Each row of a before or after table is a point. One or more steps were done to the points. Then noise was added and the rows were shuffled. The steps act on columns, c1 being the first. Write out the steps. A step turns or swaps two columns, mirrors them in a line or flattens them onto one, adds a multiple of one to another, or multiplies or shifts one. Angles are multiples of 10 degrees, from the lower column toward the higher: turns from -170 to 170, lines from 10 to 170 but not 90. Use the fewest steps. Two steps may share a column if one is a turn and the other turns, adds or multiplies; they go together, in the order done. Otherwise the lowest column goes first.

Before (14 x 2):
[[ 22  10]
 [ 20  26]
 [ 16   7]
 [ 33  24]
 [ 34  15]
 [ 27 -38]
 [ 24  12]
 [-14   8]
 [ 33  20]
 [ 26 -27]
 [ 32 -13]
 [  5  22]
 [ 32  19]
 [-74  -3]]
After (14 x 2):
[[ 25 -41]
 [-13  15]
 [-74  34]
 [ 22  -2]
 [ 15  -1]
 [ 33   8]
 [ 33   2]
 [ 31 -29]
 [ 26 -50]
 [ 19  16]
 [ 34  -3]
 [ 24  -1]
 [ 32   2]
 [  5  20]]
Steps: add -0.5 times c1 to c2

Before (10 x 6):
[[ 21 -17 -27  12 -12 -17]
 [ 33   7 -31  12   5 -20]
 [-20 -11  -4 -39   4  21]
 [ 10 -24 -21  -3  39  -4]
 [ 18   2 -17 -52  11   0]
 [ 14 -11 -41  -5  -3 -27]
 [  5  17  10 -20  11  30]
 [-13 -38  23  46 -43  27]
 [-61 -11  42  53 -36   6]
 [-60  -5   4  41 -34  55]]
After (10 x 6):
[[ 17 -18   3  49 -13   4]
 [-19  34  28 -44  31 -40]
 [ 11  42  -6 -78  32 -18]
 [-10 -34  25   8  15  23]
 [ 21   6   4 -70  14 -66]
 [-25 -22  22   6  20  13]
 [ -7 -14  29  13 -34  16]
 [-34 -31   5  13   0  24]
 [ 39  -2  11  17 -12 -17]
 [  9   2 -20  19 -21 -22]]
Steps: turn c1 and c4 by 140 degrees; turn c2 and c3 by -110 degrees; turn c5 and c6 by 160 degrees

Before (12 x 9):
[[  29   18   14    4  -14   14  -44   26    2]
 [  28   -5   31   24  -35   15  -31   24  -21]
 [ -28   -7  -38   25  -15   27  -10    3    9]
 [ -19  -50   23   35    0   13  -36   -3   53]
 [ -30  -69  -14   18   11   15   28   32  -15]
 [   5    1   30  -12   11  -54   -4   44  -16]
 [ -24 -109   26  -18  -23    1  -45   17  -33]
 [   1    4   -3  -20  -11   28  -33   34  -20]
 [  26    1   23   46   28   16  -17   -4  -22]
 [  36  -15   -2   -4   -5   18   32  -25   -5]
 [  16    2  -35   40   12   -5  -28   26   34]
 [   1   22   -3  -10  -20  -43  -43   22    9]]
After (12 x 9):
[[  6 -15  22 -10  17 -50  22 -39  -3]
 [-31 -26 -18  17   6  18  -2 -42  68]
 [-25   8 -35  28 -30  28  12   5   7]
 [  4 -21   2 -16 -11  27  45 -14  -5]
 [ 29 -24  13  46  32  16  11   8  -3]
 [ 28 -22  43  27 -21  17  44  -5   5]
 [  1  12   5  -7 -20 -39  46   7 -19]
 [ 17  34 -37  37  -2  -5  37  -4   6]
 [-17  43  21  33   5   9  27  25  57]
 [-25 -52  28 -21 -14   0  47   9 101]
 [ 25  10  24   2 -10  17  52   2 -16]
 [ 39 -10   4  -1  -1  18 -39   6  16]]
Steps: turn c2 and c9 by -80 degrees; turn c3 and c5 by 20 degrees; turn c7 and c8 by -150 degrees

Before (10 x 14):
[[-11 -41  -2   6 -21 -24 -19   5 -41  21   1  25   0  65]
 [ 29  11  22 -53  53 -31  20  48 -17  31  24 -49 -12 -43]
 [  0  27  34 -37  27 -30  49  14 -31  34  40 -19   3 -59]
 [  6 -19  45  75 -11  -7  39  57 -25  -7  -5 -31 -19  18]
 [ 48  11  38 -25  24 -22  47  16 -19 -14   3 -17   7 -14]
 [ 14 -19  21   3 -49  11 -27   5 -31  11 -10  -8  -5  17]
 [-10  30  -7 -36  30 -31  35   8  -8  -3  31 -44 -28 -26]
 [  0 -31   4  10 -17  18 -18   9  -1  13  21   3  37  40]
 [  5 -22  11  41  10  13 -16  -5 -35  14 -33   0  13  22]
 [ 24 -50  -3  39 -17 -18 -19  -9 -16  10  19   8  -7  13]]
After (10 x 14):
[[ 31 -54 -20 -56   5 -31  -7  34   0 -28 -34 -41  -2 -18]
 [-33  41  18 -14   7  19 -12 -18   4  20  33   7 -12 -34]
 [-17  36  10  18  17  16   3 -12 -41  -7  29   2   4  25]
 [ -5  10  43  21   6 -22   9 -19 -13  14   5   7  27 -29]
 [  4   5  31 -14  17 -24   0 -16 -44  22  66  23 -10 -23]
 [ -5 -20 -45 -62  37 -31 -14  53 -16 -20 -63 -14  -2 -19]
 [  3 -21 -27 -74  35 -31 -54  19  -9 -48 -53 -47  30  -7]
 [-20  -2 -33 -48  -9 -23 -18  52 -16 -27 -18 -20  44   1]
 [ 12  39 -13  57 -11 -10 -57  39 -24  10  19 -31  12  -2]
 [  6  36  -2 -17   3  12  -6 -33 -35  55  19 -11  19   1]]
Steps: turn c1 and c13 by 110 degrees; turn c2 and c3 by -130 degrees; add 1 times c6 to c2; shift c4 by -20; turn c5 and c10 by -80 degrees; turn c7 and c8 by 90 degrees; add 0.3 times c11 to c9; turn c11 and c14 by -110 degrees
